Every row gives one point. The last column is the point's height on a tilted bowl or saddle (a function of degree 2), plus a little noise. Count its main directions that bend up, bend down and stay straight.

Points:
[[-19  21  18 -10]
 [ 14  14  17  -5]
 [ 27  29 -20 -14]
 [-11  41   7 -20]
 [ 18  46  51 -38]
 [-45  64  54 -81]
 [-31  -9   9  -5]
 [-15  11  14  -6]
 [ -5 -18  -7  -9]
 [  7 -13  -8  -9]
 [-29 -24  25 -14]
 [ 14   6  26  -8]
 [-18 -59  -8 -42]
 [ 11  -2 -36 -19]
 [ 51  -7 -12 -12]
 [ 30 -22   4 -15]
 [  8 -35   5 -21]
 [  8  32 -17 -16]]
Directions: 0 up, 2 down, 1 straight

Points:
[[ -1  31 -51  -9  -3]
 [-44  -3 -19 -37 -10]
 [-54   2  35 -39  26]
 [ 25   9  11 -35  -8]
 [ 38   7 -24  21  21]
 [  0  -3  11 -32 -15]
 [-28  25  -8   4  -4]
 [ -2  36  -2   1 -21]
 [ 36 -14 -33 -52 -23]
 [ -8   2  39  18 -13]
 [ 40   5 -10  18  23]
 [ 15  22   0 -24  -9]
 [ -7  26  16 -37 -39]
 [-63  10  35 -21  57]
 [  7 -20   6  -7  -4]
 [-12  10  71  18 -28]
 [  1  16  22   1 -12]
 [-73   8  24  42  52]
 [-16 -29 -54  12 -57]
 [  7  10  -3 -15  -2]
 [ 14  12   3 -18  -2]
 [ 24  23  14  30 -29]
 [ 20  16  13 -19  -3]]
Directions: 1 up, 2 down, 1 straight

Points (40 x 7):
[[ 38 -16   9   0 -21 -21  -2]
 [ 12 -18 -12   2  -1   2   5]
 [  5 -22 -14 -12  28 -11   8]
 [-16 -15   1 -16  -6  15   8]
 [ -3  -7   2  39 -36 -18  17]
 [ 60 -18 -23  -3  -7 -16 -12]
 [ -6  19 -13 -10  -5 -12   9]
 [  0  -7 -22 -34  72  10  27]
 [  6 -42   4 -27  18 -48 -26]
 [ 13  -9  -7  10  45  21  13]
 [ 65 -28  20 -21  12  -9 -24]
 [-19 -27  18  28 -38 -19  -2]
 [  7  11  21  31  26   7  13]
 [ 14   7 -22  -3  -4 -50 -10]
 [ 17  -5 -20  12 -23  -5   7]
 [-84 -14  21  -6  68  24  -7]
 [ -9 -16   4   6 -21   4  10]
 [ 40   2 -36  14  -6   9  -2]
 [-17 -17 -24 -17  14  31  -7]
 [-12  16 -13 -20   7 -11  13]
 [ -2  49   2   2 -45  44 -55]
 [-20  12 -10  -2  -2  15   4]
 [ 16  -7  33   8  20 -10  -3]
 [-16 -23   9  27  13  30  20]
 [ 34  34 -19  11 -35  53 -57]
 [ 39  -1 -18  46  -7 -22  23]
 [ 13  54  54 -26 -35  20 -65]
 [ 23  29 -57 -15 -26 -45 -28]
 [ 32 -22   6   7 -24   0  -6]
 [-30 -12 -44  14 -17 -17 -29]
 [-48 -47  18 -34 -32 -24 -17]
 [ 23 -58  29 -11 -34 -17 -65]
 [ -7  23  61 -38  19   5 -31]
 [ 14  -8  -7   2  15 -20  10]
 [ 36  33  14  43  13 -41  -3]
 [-55 -16 -18 -21  43 -54 -55]
 [-31  19  30   6  45   0 -23]
 [-27  -5  14 -24  55 -20   9]
 [ -4  38  44 -19  33 -39 -37]
 [ -5  -7   2  22 -14  -5  17]]
Directions: 1 up, 3 down, 2 straight
